Rows are points. Each table stands for the endless flat space through its points: a line for two points, a plane for three, and so on. The two share one point or none. Which?
(in the rows, 100 means zero)

First (2 x 3):
113  116  93
137  92  51
Second (2 x 3):
130  107  75
124  107  51
They share: no point

First (3 x 6):
55  120  105  106  102  108
62  132  99  120  117  126
92  137  129  141  94  101
Second (3 x 6):
76  110  112  119  89  102
65  150  123  132  114  99
73  118  115  116  90  103
They share: 71  126  117  120  96  102

First (3 x 9):
142  98  76  71  103  89  70  92  104
156  106  80  69  93  75  66  98  94
109  82  68  83  129  113  83  86  118
Second (2 x 9):
134  93  59  71  101  76  75  118  97
110  89  75  99  129  80  87  110  81
They share: no point

First (3 x 12):
103  131  51  126  88  98  88  81  121  107  68  149
96  120  64  123  95  97  99  80  122  99  75  143
97  123  60  107  89  105  86  83  119  108  84  126
Second (3 x 12):
83  104  87  97  106  118  114  93  136  117  89  128
112  130  52  120  89  90  76  82  116  82  95  118
76  102  88  92  101  122  120  90  132  118  87  126
They share: no point

First (2 x 18):
132  81  98  95  111  117  102  81  115  78  89  130  111  111  130  98  121  128
137  80  97  98  107  121  109  88  112  85  93  133  104  104  137  103  122  130
Second (2 x 18):
126  99  86  86  115  108  91  82  109  76  69  143  98  113  116  78  128  135
127  93  92  90  115  109  91  80  113  75  77  137  105  116  122  85  123  129
They share: no point

First (2 x 24):
121  88  102  121  120  98  140  119  88  103  85  71  92  88  85  68  102  89  98  113  77  110  77  141
111  118  87  101  130  113  105  94  98  103  105  91  57  58  80  83  97  79  133  78  67  145  67  106
Second (3 x 24):
118  80  91  87  134  106  131  95  93  72  86  101  94  58  113  78  120  104  89  96  91  141  79  124
134  76  113  113  139  87  111  128  116  111  77  69  72  94  68  58  98  97  113  72  65  123  61  96
106  128  67  135  104  124  131  89  57  114  104  65  58  76  83  78  84  68  131  114  73  117  85  160
They share: no point

First (3 x 24):
129  104  160  80  49  86  62  93  80  143  81  118  93  93  131  147  128  121  82  101  104  108  84  112
108  126  124  104  78  112  88  124  71  115  110  116  63  76  118  108  131  115  87  78  127  120  83  87
122  117  147  105  62  95  78  104  61  136  94  113  67  89  130  130  139  113  91  96  116  131  85  81
Second (2 x 24):
105  120  126  93  71  110  83  127  82  107  107  113  73  79  121  116  119  116  84  71  131  102  78  103
111  129  117  93  89  119  86  121  82  122  113  131  73  64  103  95  134  125  78  83  113  117  90  100
They share: 107  123  123  93  77  113  84  125  82  112  109  119  73  74  115  109  124  119  82  75  125  107  82  102

First (3 x 24):
147  114  72  81  119  82  101  122  101  111  77  87  107  145  105  150  142  134  162  87  69  119  79  99
116  108  85  115  95  84  116  97  119  80  68  128  72  137  99  118  116  95  125  66  102  125  84  137
81  78  120  135  95  64  101  62  89  105  83  123  47  97  69  78  76  80  90  81  117  125  109  117
Second (2 x 24):
133  102  105  115  109  76  103  80  85  122  76  101  72  138  73  131  100  122  123  76  91  136  99  102
105  82  85  95  113  72  87  92  101  94  92  105  72  114  89  107  112  102  135  92  95  108  83  110
They share: no point

First (3 x 24):
101  103  103  123  76  118  84  106  93  99  110  86  101  124  103  105  119  73  79  86  101  95  98  117
109  90  87  131  87  121  78  114  98  98  114  71  93  112  96  121  101  81  103  95  119  99  89  122
121  88  83  123  89  123  82  130  108  100  106  65  105  112  98  121  89  81  119  89  123  95  75  112
Second (3 x 24):
118  84  86  128  91  121  72  120  112  114  101  70  96  128  111  124  120  77  123  67  113  104  103  113
126  74  98  138  79  121  60  136  126  118  103  62  100  144  103  126  134  89  135  57  117  108  115  107
110  109  104  113  68  121  99  129  93  80  114  78  122  107  84  97  76  80  76  112  114  80  56  109
They share: 114  95  92  121  83  121  84  122  103  100  106  74  106  118  101  113  101  77  103  86  113  94  83  112

First (4 x 24):
110  106  110  87  114  109  119  100  125  76  133  85  107  129  105  96  130  117  120  126  111  103  110  108
109  95  115  94  107  106  107  97  121  57  131  74  107  130  98  99  124  115  133  124  117  94  93  118
133  131  92  64  103  96  133  125  140  93  142  81  102  148  94  70  151  124  112  138  124  122  124  103
102  72  120  107  115  106  98  82  99  59  111  75  95  110  97  117  100  110  134  113  111  82  97  125
Second (4 x 24):
105  111  91  83  96  105  100  118  78  74  117  75  99  107  112  102  131  120  132  106  163  143  148  123
118  86  121  118  144  93  122  86  106  111  124  72  56  129  109  91  91  108  107  129  76  83  97  118
116  92  115  105  133  95  119  92  105  105  123  77  69  125  107  93  102  113  111  125  90  91  110  116
141  69  81  105  129  123  151  89  130  74  70  83  82  101  66  128  93  79  91  131  127  119  113  107
They share: 117  97  103  86  118  101  120  99  109  94  115  86  89  117  98  100  116  116  113  121  111  103  128  111

First (2 x 24):
73  116  109  85  84  128  109  86  123  87  86  116  111  103  114  123  124  115  82  138  96  120  79  129
73  112  101  83  84  123  102  89  124  94  84  117  110  95  117  122  118  111  89  133  101  119  85  127
Second (2 x 24):
71  110  93  83  88  118  89  98  111  117  86  120  107  95  128  135  126  111  104  142  102  128  81  121
74  107  93  80  82  118  98  89  132  93  80  117  110  83  116  114  105  105  92  121  108  113  96  127
They share: 73  108  93  81  84  118  95  92  125  101  82  118  109  87  120  121  112  107  96  128  106  118  91  125

First (2 x 24):
102  80  104  116  85  103  90  134  79  122  90  83  116  110  60  93  70  115  112  70  101  97  135  97
102  104  116  92  69  107  90  114  71  106  90  75  132  122  88  109  90  87  80  98  89  85  111  113
Second (4 x 24):
109  103  108  89  84  102  81  138  72  109  93  72  135  114  85  104  80  86  106  83  110  80  107  105
86  101  93  108  69  94  93  157  74  95  70  76  156  107  55  77  78  84  136  71  102  84  111  98
97  100  83  70  109  105  69  139  70  98  76  63  139  111  75  111  102  53  111  95  108  86  108  112
74  66  86  95  82  121  89  110  90  128  89  69  94  108  43  100  98  95  89  95  80  104  142  107
They share: no point

First (4 x 24):
88  135  153  88  114  72  136  100  110  121  79  83  89  90  96  121  118  84  138  116  92  107  61  73
116  127  86  79  132  93  111  66  85  59  98  87  110  112  91  124  133  88  69  118  78  103  95  95
101  126  105  84  126  97  123  67  96  79  105  94  108  98  97  118  118  88  85  106  74  103  82  101
113  130  103  79  117  92  119  68  94  71  100  90  93  104  89  121  125  76  84  113  69  104  83  100
Second (3 x 24):
116  116  110  96  106  85  142  83  102  82  97  104  107  114  108  121  122  85  76  123  67  81  89  88
101  136  125  71  141  95  117  68  92  102  102  84  107  89  98  131  122  105  116  108  87  116  89  98
118  124  122  82  118  92  136  73  98  97  105  100  105  103  109  131  121  98  96  118  69  93  97  98
They share: 99  128  113  85  129  88  123  78  96  87  94  88  109  100  97  121  123  92  96  113  85  104  81  88

First (4 x 24):
41  107  100  125  93  52  89  110  149  120  101  70  118  124  112  100  78  133  48  117  70  60  125  109
95  75  124  152  135  87  91  51  117  110  60  108  76  79  49  67  106  128  85  100  119  105  129  107
83  83  124  150  126  78  91  63  125  112  65  102  86  90  61  70  100  131  78  101  109  96  131  107
77  96  145  161  120  63  97  63  129  116  54  105  88  97  61  52  97  140  85  97  110  99  147  98
Second (4 x 24):
102  111  105  115  116  50  97  69  117  154  93  41  99  112  81  131  127  155  92  160  83  86  136  110
47  61  86  143  126  104  97  79  120  82  91  125  67  75  89  49  62  96  54  86  125  95  104  87
98  106  106  102  100  50  77  66  130  134  89  65  85  75  52  113  111  126  87  134  85  85  130  121
72  84  106  154  110  98  101  90  122  94  69  101  75  75  112  65  79  110  51  106  115  109  140  89
They share: 77  88  97  125  117  74  93  73  121  118  91  83  82  88  79  91  95  123  74  122  102  90  121  102

First (4 x 24):
88  112  80  73  92  41  94  140  100  73  79  118  90  112  97  116  94  131  68  139  101  136  135  124
96  111  81  76  88  44  90  143  105  81  87  122  86  110  96  114  98  136  71  140  108  134  137  128
93  75  78  75  101  77  88  108  102  99  94  132  141  98  70  139  83  111  99  115  100  102  107  98
106  99  83  82  85  58  84  137  111  98  100  130  95  103  87  117  101  137  84  134  115  122  131  126
Second (4 x 24):
80  80  92  63  90  56  108  93  113  114  110  140  110  101  50  135  106  129  96  130  76  100  122  137
89  73  76  79  97  59  96  120  110  107  106  132  105  104  76  121  103  123  113  117  100  100  125  112
110  90  88  105  84  74  56  149  83  74  88  106  138  91  106  125  86  125  102  122  140  120  96  77
95  69  70  106  102  86  108  118  126  125  82  144  86  101  78  94  110  123  104  98  89  105  141  128
They share: 95  83  88  89  89  71  88  118  104  101  94  128  117  96  76  123  99  127  97  121  102  110  115  114

First (6 x 24):
129  59  102  97  101  85  106  112  55  98  30  81  80  87  138  55  79  116  115  105  90  162  67  83
90  81  95  106  101  100  123  130  69  80  79  77  65  63  101  64  66  55  86  72  88  140  117  83
96  78  110  63  114  119  104  98  44  129  57  99  97  101  134  63  107  108  145  147  93  141  79  80
94  120  62  91  104  135  132  138  62  89  75  105  77  51  142  59  107  86  125  109  73  171  87  48
90  91  134  94  86  137  105  77  90  146  92  118  87  68  116  86  129  79  127  87  68  102  94  118
95  73  151  66  126  138  90  47  76  144  85  125  131  115  141  70  124  103  118  119  70  85  86  135
Second (5 x 24):
85  92  99  74  62  126  115  67  77  116  76  106  89  80  116  83  110  80  140  91  81  160  108  113
77  48  137  94  84  141  138  92  99  84  46  127  113  50  154  109  137  108  111  89  53  101  91  77
110  74  134  76  92  113  93  78  69  75  97  63  102  78  112  93  82  97  107  77  56  124  81  77
82  74  129  86  77  138  127  85  95  89  64  106  92  62  134  98  113  104  110  97  72  118  90  86
68  81  98  85  61  139  139  78  91  131  47  143  93  65  136  87  140  83  144  102  83  148  115  118
They share: no point

First (4 x 24):
72  137  133  102  64  120  100  129  83  118  89  104  80  94  78  109  110  101  102  62  127  144  129  131
57  140  125  116  79  138  94  130  112  157  52  73  75  102  106  100  82  56  62  86  111  133  97  138
71  126  106  99  84  123  103  119  104  124  87  65  77  74  98  81  97  71  79  82  92  116  97  131
70  139  135  112  56  126  106  117  93  130  77  90  82  94  78  101  100  89  96  78  121  144  121  139
Second (3 x 24):
91  114  112  93  72  120  86  135  116  121  78  71  93  71  86  113  87  89  79  56  110  132  107  141
78  142  93  66  59  116  83  121  79  103  89  96  79  89  119  72  96  76  82  64  102  131  77  104
86  144  87  58  47  120  71  125  81  101  83  96  93  91  121  78  82  74  74  56  110  137  67  106
They share: no point

First (2 x 24):
136  96  111  77  64  105  78  94  120  98  95  87  117  68  113  124  107  72  76  120  117  121  101  57
106  126  129  125  82  135  78  64  126  92  65  81  129  74  101  88  131  72  124  120  141  109  113  93
Second (5 x 24):
102  134  140  136  73  127  81  114  167  95  49  87  112  66  120  77  115  40  100  134  141  114  60  63
144  94  126  106  55  152  106  63  95  129  103  71  146  69  136  127  105  63  127  142  146  111  121  82
129  104  107  77  72  106  69  71  111  89  91  89  123  66  87  110  130  94  92  108  113  120  130  85
124  121  123  98  54  119  82  107  146  104  74  93  121  41  89  78  133  77  101  125  115  125  96  85
93  126  133  133  94  123  74  84  143  79  55  79  111  93  125  102  104  47  97  120  148  105  71  50
They share: 121  111  120  101  73  120  78  79  123  95  80  84  123  71  107  106  119  72  100  120  129  115  107  75
